Rows are points. To make a cloud, some directions were put in groups of two or more. Within a group, all points are equally far from the middle, so they leave a hole (a ring in 2 directions, a hollow ball in 3). The other directions are filled evenly. Then the cloud was stretched, turned, moved and blurred a little. How many holes are there, and how many directions does each take, smallest first?
In the rows, zero is written as 128.

Cloud, 14 rows:
[[129  81]
 [212 117]
 [186 155]
 [ 97 120]
 [121 183]
 [129 153]
 [151 114]
 [179 130]
 [182 145]
 [126  61]
 [128 179]
 [142 120]
 [123  97]
 [146 128]]
Holes: 0

Cloud (27 x 4):
[[105  97 160  81]
 [150 145 100  66]
 [149  98  82 125]
 [155 174  84 108]
 [195 141 107 143]
 [161 126 153  59]
 [103 146  98 165]
 [152 167  89  86]
 [181 166 129 157]
 [112 191 126  82]
 [159 170 140 167]
 [177 128  82 121]
 [151 168 173 141]
 [121 123 126 178]
 [120 176 174  98]
 [141 115 125  55]
 [ 73 141 140  92]
 [ 98 162 172 103]
 [149  83 139 157]
 [116 167 179 111]
 [165 177  99 152]
 [124 123 158 167]
 [190 158 119 150]
 [ 83 113 129  83]
 [118 188  91 132]
 [ 86 167 157  93]
 [163 106 162  68]]
Holes: 2 (2, 2)

Cloud:
[[105 166 135 175 146 123]
 [135 121 101 103  73 105]
 [141  96 128 180 128 112]
 [ 89 145 147 188 196 149]
 [138 200  82 118 124 123]
 [ 73 111  74  98 166 137]
 [133  96  58 153 126 151]
 [101 155  64 191 119 135]
 [ 62 141 112 109 149 167]
 [121 151 133 120 188 176]
 [147  99 115 119 166 151]
 [164 119 124 119 170 101]
 [ 72 173 178 122 121 138]
 [161  95 147 149 146 180]
 [110 126 170 162  93 167]
 [ 83  82 102 174 167 161]
 [ 91 110 162 143 112  94]
 [156  76 107 117 126 158]
 [162  89 101 169 120 160]
 [ 92 134 128 118 117  89]
 [ 89 126 179  67 175 129]
 [ 52 132 112 141 130 159]
 [ 51 145 177 160 109 157]
 [121 129  92 145 216 142]
 [109 133  91 145 122  93]
 [114 123 120 204  79 110]
 [130  85 171 109 166 157]
 [135 102 152 163  87 149]
 [ 55 144 100 194 148  89]
 [ 97 130 158  72 188 144]
 [100 121  82 141 163  80]
 [ 86 156 154 206 199 107]
 [128 148 132 195 147 103]
 [ 94 140 104 155 142  69]
 [ 73 115 135 103  94 139]
 [196 136 187 109 120 123]
 [120 168 124 178 172  97]
 [106 133 109 186 179 105]
 [ 52  81 103 174 174 126]
 [123  97 133  91 174 129]
 [144 162 141 136 179 128]
 [ 88 166 101 185 107 139]
 [143 144 153 181 157  91]
 [110 103  85 192 139 100]
 [ 57 124 145 121 167 142]
 [ 93  74 136 164 150 116]
 [ 54 165 116 183 117 102]
 [ 70  76 132 152  70 110]
 [114  95 140 174  94 172]
 [109 114  80  94 120 111]
 [ 84  97 190 164 149 126]
 [106 142 137  95 184 173]
 [133 150 119 106 188 140]
 [ 83 134 178 134  81 120]]
Holes: 0

Cloud, 81 rows:
[[132 167 141  81 121 103 152 172]
 [ 91 160 184 121 135 160  85 151]
 [ 99 152 143 154 123 162 108 209]
 [162  81 165 125 166 157 174 175]
 [131 150 113 145 186 192  94 124]
 [ 97 115  72 149 114 166 163 159]
 [129 120 146  95 146 228  93 134]
 [107 122 186  97 179 191 116 159]
 [ 91 128  98 101  63 174 123 110]
 [ 82 160  72 107 111 110  75 140]
 [116 119 108 130  83 198 114 173]
 [ 86 104 152 167 124 185 105 153]
 [164 153 131  92 121  80 128 144]
 [123 146  73 109 184 171 120 176]
 [128 160 124  45  91 168 115 121]
 [102 124 120 148  82  85 132 152]
 [114 131  70  94  88 174 129 145]
 [122  86 153 136 128 155  72 167]
 [106 170  92  81 107 191 131  60]
 [140 119 144 160 143  93 160  91]
 [144 149 136  96 113 123 191 167]
 [102 154 112  95  72 207 102 122]
 [129 140 162 111 131  89 180  88]
 [ 76 184 122 109  80 196 139 131]
 [143 148  85 155 142 179 160 187]
 [130  89  92 164 187 154 125 139]
 [129 161 106 101 113 208 114  55]
 [ 93  95 113 141 196 181 150 142]
 [175 124  75 150 134 102 106 120]
 [113 145 121  89 201 100 132 141]
 [ 63 120  99 158 156 175 103 144]
 [ 87 132  93  68 134 163  60 111]
 [120 153 148 152  65 102 125  92]
 [165  81  97 140 179 144 127 110]
 [ 96 112 133 181 124 132  79 130]
 [155 205  90 129 135 162 119 142]
 [136 139  93 184 102 139  66 122]
 [ 73 145 115  60 117 144 155  80]
 [140  96 119 125 138  83 104  95]
 [126 167 147  70  80 143 155 143]
 [103 134  72 149 137 147  78 186]
 [121 148  69  91 100 135  86  64]
 [ 83 163 112 188 118 128 141 101]
 [116 170 166  50 127 168 171  99]
 [103 150 137 151 129  98  87 181]
 [130 159 119 196 129 181 142 167]
 [ 92  78 119  82 144 161 156 155]
 [111 129 119 157 144 171  54 122]
 [122 183  78 149 143 173 166  98]
 [132 181 144 131 160 149 143  62]
 [111 174  89 102  85 142 163 155]
 [131 103 168 120 150 165 150  63]
 [164 197 158 131 144 166 129 137]
 [142 128 115 109 117 177  44 145]
 [114 136 142  69 180  87 141 131]
 [175 130 158  56 171 140 119 135]
 [ 94 160  67 104 122 189  71 132]
 [118 164  82 182  83 144 133 169]
 [ 89 157 109 189  72 151 123 149]
 [141 101 106 198 146 126 135 138]
 [197 123 135 159 105 151 105 154]
 [112 139 129  80 103 144 136  40]
 [ 96 140 113 124  91  73  96 126]
 [107 126 171  80  97 154 167 162]
 [107 179 123  82 159 132  70 105]
 [175 143 111 142 126 190 136 187]
 [134 151 146 114 121 168  59 174]
 [102 106 120 131  89 182 158 172]
 [113 145 118 176 155  90 111 158]
 [141 135 127 115  49 136 142 122]
 [113 111 129 155 151 215 112 172]
 [109  63 139 128 171 163 158 163]
 [196 110 131 133 141 168 118 182]
 [145 153 153 115 176 161 116  64]
 [ 92 165  88 107 144 132  57 144]
 [166 140 166 116 110 126  69 136]
 [116 128 132  65 142 154  58 152]
 [148 134 120 111 118 224  83  95]
 [153 202 124 153 120 137 131  78]
 [ 81 187  71 118 116 174  86 103]
 [108  94  73 116  96 151 119 148]]
Holes: 1 (8)
